Every row gives one point. To make a cloud, some directions were put in groups of two or more. Within a group, all points are equally far from the middle, so they leave a hole (a ring in 2 directions, a hollow ball in 3). The other directions are filled evenly. Then the cloud was stretched, turned, moved and blurred a little. Count the holes, and give their numbers of directions, smallest first.

Cloud (14 x 2):
[[-0.51 -0.16]
 [-0.13  0.49]
 [ 0.18  0.45]
 [-0.50  0.10]
 [-0.35 -0.43]
 [ 0.08 -0.46]
 [ 0.22 -0.35]
 [-0.46  0.18]
 [ 0.31 -0.22]
 [-0.02 -0.51]
 [ 0.00 -0.49]
 [-0.50 -0.11]
 [ 0.37 -0.09]
 [-0.47  0.16]]
Holes: 1 (2)

Cloud (15 x 2):
[[ 0.23 -0.33]
 [ 0.40 -0.03]
 [ 0.00  0.61]
 [ 0.05 -0.37]
 [ 0.01 -0.37]
 [-0.23  0.23]
 [ 0.40 -0.04]
 [ 0.37  0.44]
 [ 0.37 -0.13]
 [ 0.38  0.41]
 [ 0.41  0.21]
 [-0.09  0.54]
 [ 0.36  0.46]
 [ 0.42  0.21]
 [ 0.25  0.57]]
Holes: 1 (2)

Cloud (22 x 3):
[[-0.38 -0.16  0.09]
 [-0.32 -0.70  0.13]
 [-0.37  0.00 -0.38]
 [-0.12 -0.81  0.10]
 [ 0.12 -0.30  0.21]
 [-0.27 -0.79 -0.07]
 [ 0.09  0.26  0.02]
 [-0.22 -0.95  0.26]
 [-0.28 -0.54  0.29]
 [ 0.20 -0.44  0.22]
 [ 0.00 -0.13 -0.03]
 [-0.43  0.13  0.27]
 [-0.23  0.23  0.28]
 [-0.18 -0.42 -0.07]
 [-0.14 -0.61 -0.16]
 [-0.27 -0.48 -0.10]
 [ 0.17 -0.40  0.32]
 [-0.48  0.32 -0.40]
 [-0.18  0.39 -0.18]
 [-0.28  0.46 -0.38]
 [ 0.08 -0.20 -0.26]
 [-0.03 -0.41  0.39]]
Holes: 0

Cloud (29 x 4):
[[-0.09 -0.11  0.65 -0.32]
 [-0.17  0.42  0.09 -0.07]
 [-0.66 -0.39 -0.08  0.05]
 [-0.06  0.09  0.21 -0.09]
 [ 0.49  0.05 -0.30 -0.18]
 [-0.36  0.19  0.29  0.54]
 [ 0.26  0.43  0.47  0.44]
 [ 0.69 -0.38 -0.12 -0.16]
 [ 0.19 -0.63 -0.28  0.23]
 [ 0.22 -0.52 -0.06  0.03]
 [-0.78 -0.53  0.05  0.23]
 [-0.09  0.42 -0.15 -0.12]
 [-0.17  0.13 -0.51  0.70]
 [-0.44  0.25 -0.46  0.51]
 [ 0.24  0.07  0.40  0.27]
 [ 0.09 -0.23  0.35  0.48]
 [-0.53  0.23 -0.09 -0.28]
 [-0.17 -0.45 -0.30 -0.12]
 [-0.28 -0.06 -0.29  0.28]
 [-0.19 -0.64 -0.07  0.40]
 [ 0.08 -0.15  0.37 -0.13]
 [-0.42  0.04  0.57  0.10]
 [-0.07 -0.17 -0.29  0.27]
 [-0.09  0.03 -0.49  0.44]
 [-0.48  0.28 -0.15  0.67]
 [ 0.16 -0.22  0.04  0.61]
 [-0.50  0.23 -0.32  0.56]
 [ 0.21 -0.45 -0.23 -0.23]
 [-0.34 -0.10  0.21 -0.44]]
Holes: 0

Cloud (32 x 4):
[[-0.20  0.08  0.28  0.33]
 [-0.35 -0.65 -0.13 -0.24]
 [-0.67  0.10 -0.15 -0.45]
 [-0.43  0.38 -0.01  0.17]
 [-0.02  0.13  0.06  0.25]
 [-0.71  0.24 -0.02  0.10]
 [-0.79 -0.03  0.23  0.03]
 [-0.37 -0.21 -0.07 -0.44]
 [ 0.25 -0.09 -0.42  0.28]
 [ 0.40 -0.02  0.06  0.22]
 [-0.29 -0.70  0.80 -0.13]
 [ 0.34 -0.25  0.25 -0.16]
 [-0.55 -0.17  0.49  0.11]
 [ 0.13 -0.17  0.26 -0.01]
 [ 0.28 -0.24 -0.07  0.50]
 [-0.56 -0.16 -0.28  0.27]
 [-0.08  0.27  0.21 -0.10]
 [-0.64  0.18 -0.63  0.26]
 [ 0.22 -0.23 -0.61 -0.16]
 [-0.61 -0.50  0.11  0.52]
 [ 0.29 -0.09 -0.13 -0.17]
 [-0.64 -0.13 -0.46 -0.12]
 [-0.44  0.22  0.06 -0.17]
 [ 0.11  0.37 -0.23 -0.49]
 [-0.20 -0.81 -0.48 -0.07]
 [-0.01 -0.47  0.34 -0.07]
 [-0.22  0.51 -0.26 -0.02]
 [-0.20  0.06 -0.68 -0.13]
 [-0.22 -0.02  0.11 -0.04]
 [ 0.11 -0.07 -0.08 -0.35]
 [ 0.06 -0.39  0.65 -0.02]
 [-0.26 -0.83 -0.20 -0.02]]
Holes: 0

Cloud (48 x 6):
[[-0.14 -0.51 -0.38 -0.14 -0.37 -0.46]
 [ 0.07  0.19  0.27  0.54  0.16  0.37]
 [ 0.08  0.34 -0.13  0.02  0.43 -0.44]
 [ 0.30  0.28  0.16 -0.25 -0.51 -0.08]
 [-0.14  0.30  0.39  0.46 -0.20  0.31]
 [ 0.21  0.53  0.21  0.12  0.45  0.32]
 [-0.19  0.35  0.73 -0.20  0.26 -0.27]
 [ 0.24 -0.30 -0.02  0.04  0.13  0.52]
 [-0.20 -0.46 -0.42 -0.39  0.06 -0.52]
 [ 0.33 -0.03 -0.25 -0.51  0.39  0.29]
 [ 0.05  0.49  0.22  0.19 -0.05  0.70]
 [ 0.30  0.29 -0.11 -0.38 -0.36 -0.30]
 [-0.33 -0.36  0.17 -0.15  0.41  0.19]
 [-0.37  0.05  0.60 -0.25 -0.03 -0.53]
 [ 0.51 -0.05  0.07 -0.40  0.32  0.44]
 [-0.32 -0.30  0.37 -0.23 -0.35 -0.34]
 [-0.34 -0.26 -0.23  0.20  0.36  0.03]
 [ 0.24 -0.18 -0.49  0.10  0.00  0.40]
 [-0.65  0.17  0.11 -0.15  0.12  0.18]
 [-0.33  0.39  0.14 -0.31  0.35  0.44]
 [-0.15 -0.19  0.59  0.18  0.50 -0.60]
 [-0.03  0.59 -0.45 -0.06 -0.45  0.43]
 [-0.29  0.11  0.18  0.28 -0.16  0.54]
 [ 0.24  0.04  0.43 -0.17 -0.48  0.17]
 [ 0.06 -0.45 -0.56  0.00 -0.21  0.00]
 [ 0.26  0.46 -0.10  0.14  0.42  0.13]
 [ 0.54 -0.28  0.04  0.02 -0.02 -0.08]
 [-0.15 -0.07  0.68 -0.55  0.27 -0.12]
 [-0.01  0.49  0.30  0.33 -0.36  0.25]
 [-0.20  0.27 -0.04 -0.69 -0.03  0.44]
 [ 0.11  0.42  0.52  0.40 -0.04  0.36]
 [ 0.48  0.12  0.62 -0.34  0.38  0.16]
 [-0.17 -0.11  0.59  0.13 -0.41 -0.32]
 [ 0.20  0.21  0.44 -0.64 -0.05  0.32]
 [ 0.46 -0.09 -0.47 -0.25  0.04  0.38]
 [-0.27  0.36  0.13 -0.34  0.38  0.48]
 [-0.13 -0.04 -0.14 -0.12 -0.55  0.50]
 [-0.10 -0.30  0.02  0.32  0.07 -0.84]
 [ 0.32 -0.10 -0.70 -0.21 -0.31  0.27]
 [ 0.14  0.39  0.77 -0.19  0.39 -0.07]
 [ 0.24  0.18  0.28 -0.51  0.14  0.77]
 [ 0.28 -0.11 -0.15  0.16 -0.46 -0.46]
 [-0.37  0.15  0.47 -0.26 -0.09 -0.59]
 [-0.32 -0.26 -0.19 -0.50 -0.24 -0.61]
 [ 0.30  0.27  0.38 -0.08  0.55 -0.28]
 [-0.21  0.24  0.14 -0.56  0.25  0.54]
 [ 0.35  0.30 -0.18 -0.02 -0.42 -0.33]
 [ 0.14  0.26  0.17 -0.55 -0.05  0.75]]
Holes: 3 (2, 2, 2)

Cloud (50 x 6):
[[ 0.35 -0.47 -0.29 -0.20 -0.50 -0.11]
 [ 0.18  0.06 -0.12  0.45 -0.38  0.46]
 [ 0.09 -0.02  0.80  0.02 -0.03  0.11]
 [ 0.42  0.16  0.69  0.35 -0.20  0.14]
 [-0.22 -0.08  0.10  0.32  0.51  0.58]
 [ 0.34  0.16 -0.57  0.22  0.00 -0.27]
 [-0.36 -0.56 -0.41 -0.52 -0.05  0.30]
 [ 0.02 -0.56 -0.22 -0.31 -0.31  0.31]
 [-0.09  0.05 -0.51 -0.07 -0.59  0.19]
 [-0.30 -0.30  0.38 -0.39  0.46 -0.06]
 [ 0.11  0.01 -0.04  0.26  0.32  0.54]
 [-0.60 -0.08  0.12 -0.31 -0.09  0.33]
 [ 0.19 -0.08 -0.59 -0.44 -0.66  0.36]
 [ 0.54  0.12  0.38 -0.19 -0.28 -0.24]
 [ 0.17 -0.32  0.65  0.04  0.09 -0.31]
 [-0.37 -0.35  0.31  0.20  0.66  0.34]
 [-0.15  0.01 -0.17 -0.52 -0.28 -0.31]
 [-0.05  0.08 -0.35  0.38 -0.37  0.43]
 [-0.07 -0.40 -0.25  0.00 -0.43 -0.53]
 [-0.49  0.16 -0.20 -0.01 -0.16  0.44]
 [ 0.35 -0.17  0.10  0.14 -0.59 -0.29]
 [ 0.16  0.30 -0.53  0.00  0.20 -0.37]
 [-0.27  0.34  0.09  0.48 -0.01 -0.10]
 [-0.47  0.24 -0.25  0.14  0.27  0.34]
 [-0.68  0.15  0.37  0.25  0.07  0.42]
 [-0.24 -0.20  0.26 -0.34  0.46 -0.35]
 [-0.64 -0.12  0.49  0.30 -0.03  0.76]
 [ 0.61 -0.29 -0.33 -0.63 -0.45  0.09]
 [-0.20 -0.03  0.22 -0.38 -0.09 -0.26]
 [ 0.04  0.44  0.47 -0.02  0.07 -0.02]
 [-0.52 -0.28 -0.05 -0.63 -0.01  0.29]
 [ 0.56 -0.18  0.07 -0.52 -0.33  0.21]
 [-0.40  0.24 -0.09  0.02  0.47  0.49]
 [ 0.40  0.23  0.43  0.55 -0.35 -0.15]
 [-0.45  0.04  0.49  0.66  0.26  0.81]
 [ 0.57  0.47  0.36  0.03  0.60 -0.19]
 [-0.12 -0.16 -0.02 -0.28 -0.24 -0.49]
 [-0.56  0.02  0.51 -0.06  0.05  0.36]
 [-0.03  0.13 -0.22  0.05 -0.20  0.74]
 [ 0.27 -0.14  0.01 -0.33 -0.23 -0.62]
 [ 0.29  0.11 -0.23  0.34 -0.46  0.34]
 [-0.26 -0.33 -0.22  0.27 -0.66  0.33]
 [-0.39  0.28 -0.17  0.36  0.04  0.08]
 [-0.36 -0.33  0.54 -0.14  0.45 -0.17]
 [ 0.14  0.41  0.02  0.23 -0.23 -0.24]
 [ 0.59  0.19  0.12  0.32  0.24  0.24]
 [-0.47 -0.45  0.37 -0.31  0.28  0.27]
 [ 0.14 -0.28 -0.25 -0.24  0.39  0.33]
 [-0.06 -0.16  0.57 -0.30  0.16 -0.19]
 [-0.38  0.16 -0.36  0.26  0.01  0.41]]
Holes: 2 (2, 3)

Cloud (83 x 8):
[[ 0.81 -0.20  0.04 -0.13  0.39  0.19  0.22 -0.49]
 [ 0.59  0.03 -0.13  0.19  0.48  0.24 -0.21 -0.42]
 [-0.40 -0.92  0.53 -0.22 -0.38  0.14 -0.14 -0.05]
 [-0.22  0.21  0.55 -0.19 -0.67 -0.18 -0.48  0.07]
 [ 0.08 -0.92 -0.31  0.21 -0.51  0.05 -0.23 -0.17]
 [ 0.21  0.01 -0.60  0.16  0.19  0.18 -0.04 -0.54]
 [-0.06  0.33  0.46 -0.04 -0.83  0.09 -0.37  0.05]
 [-0.09  0.51 -0.25  0.29 -0.38 -0.25  0.13  0.59]
 [ 0.40  0.22 -0.81 -0.20 -0.07 -0.20 -0.02 -0.02]
 [-0.33 -0.37 -0.06 -0.19 -0.16 -0.18 -0.67  0.04]
 [ 0.60 -0.47  0.17 -0.02 -0.18  0.13 -0.36 -0.01]
 [ 0.48 -0.58  0.05 -0.02  0.09  0.02  0.29  0.04]
 [ 0.25 -0.37 -0.64  0.45 -0.14  0.19 -0.23  0.13]
 [ 0.34 -0.53 -0.30  0.26  0.16 -0.13 -0.29 -0.42]
 [-0.21 -0.41 -0.21  0.29 -0.29 -0.31 -0.38  0.20]
 [-0.03 -0.30 -0.55  0.46 -0.66  0.15  0.07  0.27]
 [ 0.51 -0.12  0.10  0.36  0.35  0.28  0.10  0.09]
 [ 0.18 -0.27  0.53 -0.36 -0.19  0.51 -0.25 -0.46]
 [-0.38  0.44 -0.35 -0.17 -0.59 -0.04 -0.20  0.68]
 [-0.45  0.02  0.58 -0.31 -0.61  0.23 -0.26  0.30]
 [ 0.50  0.44 -0.80  0.19 -0.38  0.03  0.21  0.28]
 [-0.57  0.42 -0.06  0.28 -0.57  0.12 -0.06  0.12]
 [ 0.09  0.13 -0.35 -0.18 -0.63  0.06 -0.08 -0.58]
 [ 0.09 -0.11  0.74 -0.03 -0.42 -0.02 -0.04 -0.03]
 [-0.13 -0.17  0.16 -0.46  0.54 -0.05 -0.21 -0.33]
 [ 0.38 -0.25  0.52 -0.35  0.21  0.34 -0.17 -0.37]
 [-0.13 -0.41  0.31  0.15  0.16  0.51 -0.20 -0.54]
 [-0.27 -0.04  0.32 -0.51  0.07  0.12 -0.39  0.28]
 [-0.16  0.54  0.25 -0.40  0.07 -0.15  0.16  0.62]
 [ 0.76 -0.40 -0.33 -0.07 -0.22 -0.12  0.31 -0.28]
 [-0.07 -0.35  0.35 -0.71  0.06  0.12  0.20 -0.46]
 [-0.17 -0.59  0.53  0.01 -0.14 -0.22  0.18  0.03]
 [-0.13 -0.57 -0.05  0.36 -0.39 -0.09  0.30 -0.48]
 [-0.46  0.07  0.42 -0.36 -0.16  0.32 -0.41 -0.04]
 [-0.22 -0.54 -0.01  0.43 -0.61 -0.24 -0.59  0.00]
 [-0.17  0.27  0.01  0.13 -0.65 -0.21 -0.53  0.71]
 [-0.02  0.07  0.08  0.53 -0.31  0.07  0.22  0.12]
 [ 0.19 -0.24 -0.10 -0.30  0.09  0.47 -0.27 -0.31]
 [ 0.60  0.26 -0.27 -0.51 -0.18 -0.16  0.27  0.11]
 [ 0.44  0.32 -0.22 -0.50  0.34 -0.24 -0.38  0.34]
 [ 0.24 -0.36  0.33 -0.23  0.22  0.27  0.32 -0.90]
 [-0.33 -0.57 -0.07 -0.47 -0.50 -0.14  0.18 -0.38]
 [-0.19 -0.01  0.08 -0.63 -0.56  0.04 -0.53  0.05]
 [ 0.09 -0.15  0.04  0.47 -0.72  0.00  0.07 -0.46]
 [ 0.44 -0.19  0.38  0.07 -0.31  0.34 -0.23  0.17]
 [-0.18 -0.37 -0.12  0.23 -0.60 -0.34 -0.70 -0.38]
 [-0.31 -0.25 -0.08 -0.09  0.15  0.02  0.47 -0.17]
 [-0.09  0.14 -0.46 -0.27 -0.67 -0.14 -0.41  0.48]
 [ 0.54 -0.37  0.62 -0.16 -0.06  0.18 -0.03 -0.29]
 [-0.51  0.28  0.15 -0.32 -0.16  0.27 -0.51  0.30]
 [ 0.30 -0.45  0.07 -0.38  0.60  0.14 -0.04 -0.38]
 [ 0.35 -0.18 -0.17 -0.47  0.01 -0.50 -0.44  0.11]
 [ 0.15  0.36 -0.43  0.14  0.28 -0.04  0.63 -0.44]
 [-0.42  0.19  0.57  0.00 -0.17  0.04 -0.16  0.37]
 [ 0.14 -0.13  0.18 -0.20 -0.11 -0.20  0.22  0.58]
 [ 0.30  0.00  0.17 -0.62 -0.38 -0.03  0.38 -0.39]
 [ 0.22  0.67  0.23  0.19 -0.24  0.17 -0.08  0.03]
 [ 0.28 -0.01 -0.25  0.27  0.48  0.17  0.50 -0.61]
 [ 0.09  0.33 -0.87  0.38 -0.06 -0.18  0.21  0.00]
 [ 0.48  0.41 -0.30  0.20 -0.05 -0.01  0.56 -0.28]
 [ 0.34  0.33  0.27 -0.43 -0.23 -0.26 -0.46  0.01]
 [ 0.19 -0.28 -0.34 -0.46 -0.70  0.01 -0.30  0.08]
 [-0.26 -0.21  0.22 -0.17 -0.10  0.59 -0.05  0.26]
 [ 0.04  0.13  0.15  0.18 -0.19  0.06 -0.49  0.84]
 [ 0.06  0.11  0.36  0.36  0.34  0.09 -0.31 -0.26]
 [-0.35  0.01 -0.38  0.00  0.06  0.08 -0.52 -0.03]
 [ 0.38  0.04  0.36  0.37 -0.06  0.13 -0.18  0.08]
 [ 0.22  0.00  0.11  0.03 -0.11  0.58  0.33 -0.36]
 [ 0.11 -0.12  0.33 -0.03  0.05  0.48 -0.62  0.27]
 [-0.59 -0.11  0.52 -0.30 -0.26  0.04 -0.26  0.22]
 [ 0.09 -0.35 -0.31 -0.40 -0.30 -0.01 -0.55 -0.22]
 [ 0.30  0.46  0.11 -0.45 -0.29 -0.10  0.06  0.44]
 [ 0.46  0.36 -0.28 -0.49  0.29  0.07 -0.22 -0.08]
 [-0.07 -0.25 -0.15 -0.42 -0.18 -0.06  0.32 -0.73]
 [-0.16  0.24 -0.07 -0.37 -0.26 -0.48 -0.47  0.10]
 [ 0.47 -0.50  0.01  0.30 -0.01 -0.22 -0.37 -0.30]
 [ 0.08 -0.62 -0.47 -0.11 -0.35  0.26 -0.06 -0.21]
 [ 0.51 -0.19 -0.20 -0.60 -0.27 -0.16  0.46 -0.35]
 [ 0.12 -1.15  0.23  0.08 -0.28  0.12 -0.13 -0.33]
 [ 0.71  0.25 -0.06  0.23 -0.01  0.04  0.21  0.22]
 [ 0.23 -0.31  0.44 -0.21 -0.41  0.18 -0.59  0.32]
 [ 0.22 -0.07  0.02 -0.10 -0.44  0.09  0.28 -0.89]
 [ 0.13  0.29 -0.39  0.00  0.13  0.09  0.75 -0.18]]
Holes: 1 (6)

Cloud (92 x 9):
[[-0.03 -0.62  0.00 -0.66  0.19  0.35  0.36 -0.12 -0.09]
 [ 0.20 -0.04  0.43 -0.72  0.29 -0.48  0.23  0.30 -0.07]
 [-0.42  0.60 -0.55 -0.70 -0.46 -0.30 -0.14  0.07 -0.54]
 [-0.16 -0.38  0.60  0.16  0.35  0.41  0.63  0.19  0.17]
 [-0.13 -0.28 -0.19  0.07 -0.30  0.48  0.00  0.39  0.09]
 [-0.63  0.11  0.24 -0.50 -0.32 -0.18 -0.10 -0.03 -0.38]
 [-0.04 -0.67  0.47  0.24  0.48  0.28  0.27  0.13 -0.10]
 [-0.22 -0.34 -0.01 -0.21 -0.13  0.44 -0.03  0.50  0.08]
 [-0.16 -0.22 -0.36 -0.23 -0.17 -0.08  0.11  0.27 -0.72]
 [ 0.13 -0.04  0.45 -0.28 -0.11  0.11 -0.41 -0.28 -0.74]
 [-0.57  0.17  0.15 -0.57 -0.19 -0.24 -0.20  0.43 -0.26]
 [-0.30  0.56  0.33  0.42  0.01  0.06 -0.36  0.30 -0.63]
 [-0.16  0.20  0.70 -0.23  0.19 -0.25  0.43 -0.25  0.01]
 [-0.28  0.42 -0.10 -0.10 -0.60  0.13 -0.19 -0.02 -1.05]
 [-0.46  0.15 -0.21 -0.01  0.38 -0.20  0.04  0.15  0.02]
 [-0.23  0.07  0.39  0.10  0.51  0.07 -0.19 -0.22 -0.67]
 [ 0.07 -0.33  0.80  0.37 -0.09  0.40 -0.66 -0.15 -0.16]
 [-0.02  0.16 -0.17 -0.03  0.19  0.39  0.76  0.25 -0.07]
 [-0.20 -0.11  0.63  0.26 -0.35  0.78 -0.11  0.39 -0.29]
 [-0.60  0.11  0.43  0.14 -0.38  0.28  0.06  0.13 -0.77]
 [-0.24 -0.27  0.16 -0.54 -0.03  0.41  0.40 -0.04  0.35]
 [-0.08 -0.53  0.28 -0.18  0.59  0.19  0.21 -0.03  0.39]
 [-0.07 -0.61 -0.26 -0.34  0.32  0.04  0.04 -0.16 -0.10]
 [ 0.06 -0.45  0.59 -0.04  0.54  0.26 -0.13 -0.22  0.16]
 [ 0.21 -0.38  0.47 -0.65  0.40  0.04 -0.14  0.21 -0.38]
 [-0.15 -0.14 -0.02 -0.42 -0.01  0.82 -0.12  0.00 -0.30]
 [-0.08  0.27  0.31  0.45  0.27  0.08  0.20  0.28 -0.79]
 [-0.39 -0.01  0.75  0.11  0.32 -0.30  0.23  0.05 -0.18]
 [-0.11  0.50  0.18  0.27 -0.23  0.03 -0.60 -0.16 -0.36]
 [-0.26  0.12  0.43 -0.55  0.51 -0.18 -0.32 -0.10 -0.71]
 [ 0.24  0.28  0.03 -0.30 -0.10 -0.32 -0.12  0.00  0.27]
 [-0.30 -0.11  0.33 -0.43 -0.13  0.12 -0.27  0.08 -0.86]
 [-0.66  0.45  0.15 -0.31  0.41 -0.22  0.41 -0.22 -0.46]
 [-0.12  0.12 -0.14 -0.52  0.15 -0.31  0.78  0.30  0.27]
 [-0.03 -0.61  0.03 -0.51  0.00  0.48  0.12 -0.26 -0.03]
 [-0.30  0.11  0.01  0.01 -0.56  0.63 -0.39 -0.46 -0.22]
 [-0.17 -0.70  0.17 -0.02 -0.01  0.56 -0.08 -0.10 -0.38]
 [-0.14  0.19  0.84 -0.15 -0.22 -0.05 -0.04  0.29 -0.31]
 [-0.03  0.10  0.06 -0.29 -0.44  0.30 -0.49 -0.36 -0.81]
 [ 0.15 -0.04  0.83 -0.13  0.02 -0.30  0.40 -0.13  0.01]
 [-0.16  0.00  0.03  0.32 -0.62  0.86 -0.39 -0.30 -0.30]
 [-0.33  0.03  0.09 -0.36 -0.11  0.45  0.33 -0.43  0.22]
 [ 0.18 -0.58  0.40  0.06 -0.28  0.29  0.41 -0.43  0.09]
 [ 0.17 -0.39  0.45  0.30  0.14  0.58  0.64 -0.11 -0.41]
 [ 0.10 -0.09  0.78  0.06 -0.25  0.08 -0.47 -0.36 -0.01]
 [-0.16  0.68  0.01 -0.68  0.33 -0.14  0.12  0.44 -0.45]
 [-0.29  0.11 -0.24 -0.50 -0.16  0.66 -0.03 -0.34  0.04]
 [-0.04  0.27 -0.05 -0.23  0.07 -0.55  0.60  0.22 -0.25]
 [-0.13  0.32 -0.26 -0.03 -0.66  0.38 -0.66 -0.29 -0.38]
 [ 0.19 -0.10  0.07  0.44  0.31  0.23  0.09  0.40 -0.29]
 [-0.10  0.46  0.24  0.06  0.05 -0.32 -0.02  0.69 -0.37]
 [ 0.09 -0.33  0.56  0.24 -0.21  0.05  0.47 -0.16  0.41]
 [-0.25  0.54  0.17  0.36  0.00 -0.37  0.04  0.22 -0.41]
 [ 0.17 -0.19  0.09 -0.84 -0.32 -0.04 -0.24 -0.02  0.12]
 [-0.09  0.20  0.21  0.13  0.28  0.39 -0.50 -0.04 -0.35]
 [-0.31  0.53  0.01  0.35 -0.29 -0.25  0.39  0.04 -0.18]
 [-0.70  0.26  0.14 -0.09 -0.14  0.21  0.20  0.05 -0.80]
 [ 0.23 -0.62  0.58  0.19  0.10  0.38  0.72  0.13  0.05]
 [-0.30 -0.05 -0.38  0.49 -0.43  0.41 -0.34 -0.02 -0.50]
 [-0.32  0.40 -0.02 -0.26 -0.22  0.17 -0.80 -0.34 -0.59]
 [-0.66 -0.09  0.08 -0.42 -0.19  0.06 -0.30 -0.41 -0.09]
 [ 0.07  0.06  0.15  0.27 -0.39  0.84 -0.54  0.02 -0.33]
 [-0.35  0.42 -0.05 -0.46 -0.37  0.34  0.41 -0.04 -0.21]
 [-0.05 -0.35  0.58  0.13  0.45 -0.17 -0.20  0.33 -0.41]
 [ 0.01 -0.05 -0.09 -0.10  0.13  0.02 -0.74  0.28 -0.30]
 [-0.45  0.38  0.44  0.29 -0.19  0.00  0.49 -0.26 -0.37]
 [ 0.01 -0.15 -0.05 -0.49  0.35  0.38  0.66 -0.30 -0.23]
 [ 0.12  0.41  0.30  0.39 -0.26 -0.16  0.20  0.22  0.23]
 [ 0.42  0.17  0.19  0.30 -0.16  0.46 -0.12  0.22  0.09]
 [-0.10  0.30 -0.08 -0.02 -0.22  0.73 -0.34  0.34 -0.12]
 [-0.18 -0.18  0.64  0.16 -0.05  0.24  0.81  0.15 -0.17]
 [-0.12  0.02 -0.51 -0.26  0.05  0.25  0.29 -0.02  0.31]
 [ 0.02 -0.17  0.32 -0.69 -0.03 -0.28 -0.28  0.20 -0.55]
 [ 0.06 -0.66 -0.14 -0.47  0.25  0.06  0.35 -0.01 -0.23]
 [-0.25  0.16  0.37 -0.31  0.34 -0.17  0.02 -0.63 -0.13]
 [-0.33 -0.56  0.41  0.34  0.19  0.51  0.15  0.01 -0.21]
 [ 0.19  0.09 -0.49 -0.79 -0.24  0.11 -0.18  0.24 -0.20]
 [ 0.25  0.43  0.20  0.12 -0.41  0.02 -0.11  0.29  0.25]
 [ 0.11 -0.58  0.35 -0.17  0.40 -0.10 -0.04 -0.43 -0.09]
 [-0.04 -0.13 -0.01  0.17  0.08 -0.36 -0.17 -0.20 -0.23]
 [ 0.07  0.27  0.36 -0.48 -0.03  0.18  0.02  0.15 -0.59]
 [-0.29  0.08  0.30  0.05 -0.70  0.27 -0.60 -0.50 -0.65]
 [ 0.05 -0.15  0.46 -0.43 -0.22  0.56  0.02  0.18  0.06]
 [-0.14  0.26  0.13  0.43  0.15  0.07  0.52  0.30 -0.74]
 [-0.65  0.52  0.10  0.11  0.14  0.17  0.50  0.06 -0.22]
 [ 0.12  0.26  0.35  0.16 -0.32  0.44 -0.52 -0.29 -0.12]
 [-0.78  0.40 -0.02  0.08  0.00  0.21  0.08 -0.30 -0.33]
 [-0.47  0.48 -0.01  0.40  0.08  0.13  0.33  0.16 -0.10]
 [-0.33 -0.23  0.19 -0.44  0.30  0.13  0.47 -0.06  0.56]
 [ 0.03  0.05 -0.04  0.01  0.15 -0.51 -0.12 -0.07 -0.53]
 [ 0.40 -0.52  0.27 -0.41  0.35  0.01 -0.31  0.05  0.03]
 [ 0.17 -0.13  0.54 -0.37  0.12  0.13 -0.34 -0.46  0.04]]
Holes: 3 (2, 2, 4)
